Every row gives one point. Examples show where two turns around zero, p and q, send a point. Where does a point land after both, in the order given? Backwards means that the second turn is done in reverse. Each puzzle has new turns, and all numbers are rounded.

Turn p:
[ 47 -16] -> [48 13]
[ -8 -12] -> [  0 -14]
[-39  28] -> [-48   1]
Turn q:
[-54  10] -> [ 27 -48]
[50  9] -> [-39  32]
[ 22 -15] -> [-3 26]
[-18  -3] -> [ 14 -12]
Where do these land?
q, then p: [-11 -54] -> [25 49]
q, then p: [40 19] -> [-44  -8]
p, then q: [-7 34] -> [ -2 -35]
p, then q: [-22   2] -> [21 -8]

Turn p:
[ 46 -15 -14] -> [ -9 -30  40]
[21  2 18] -> [ 13 -25   2]
[-19   3  36] -> [ 31   4 -26]
[-14 -18  -7] -> [ 4 21 10]
[-60  35 -57] -> [-61  56 -34]
[26 -7 24] -> [ 22 -27   9]
Turn q:
[-44  25 -28] -> [ 25 -51  -9]
[55 17 38] -> [ 2 53 45]
[-25 -17   2] -> [  3  -5 -30]
[ 13 -25 -12] -> [-30   3  -6]
Where do these land?
p, then q: [-27  -6 -19] -> [ 26 -15  14]
p, then q: [11 26 39] -> [-48  -7  -3]
p, then q backwards: [ 21 -27 -30] -> [ 39  20 -13]
p, then q: [-20   0  44] -> [-33  -5  35]
q, then p: [21 37 28] -> [ 18 -44 -18]
q, then p backwards: [ -5 -28 -61] -> [ 37  52 -22]

Turn p:
[-44 -12 -52  10] -> [ 47  42 -10  28]
[-6 12  7 65] -> [ 38  -1 -15 -53]
[ -6 -26   8 -11] -> [ 2 -3 27 11]
[ 55  12  12 -39] -> [-51 -43 -12  17]
[  1  13  26 -24] -> [-36   3  10  -6]
Turn q:
[-27   6  31  -3] -> [ 31  19  15 -15]
[ 13 -48 -62 -32] -> [-39 -11   4  75]
[ 5  6 47 33] -> [  3   4  20 -54]
[-10  30  29  27] -> [ 25  -5  -3 -44]
[ 30  -9 -38 -43] -> [-35  13 -28  46]
[-11  14  -7  18] -> [ 14 -20  -6  -8]
Where do these land?
q, then p: [ -9  28 -13  39] -> [  7 -24  19  40]
p, then q: [ 18 -45   7 -15] -> [-12   4  43 -26]
p, then q: [17 44 34 29] -> [12 28 -9 57]
q, then p: [-41 -50  -9 -40] -> [  8 -21  -9 -73]
p, then q: [ 15  24 -20 -13] -> [  8 -31  -2  18]
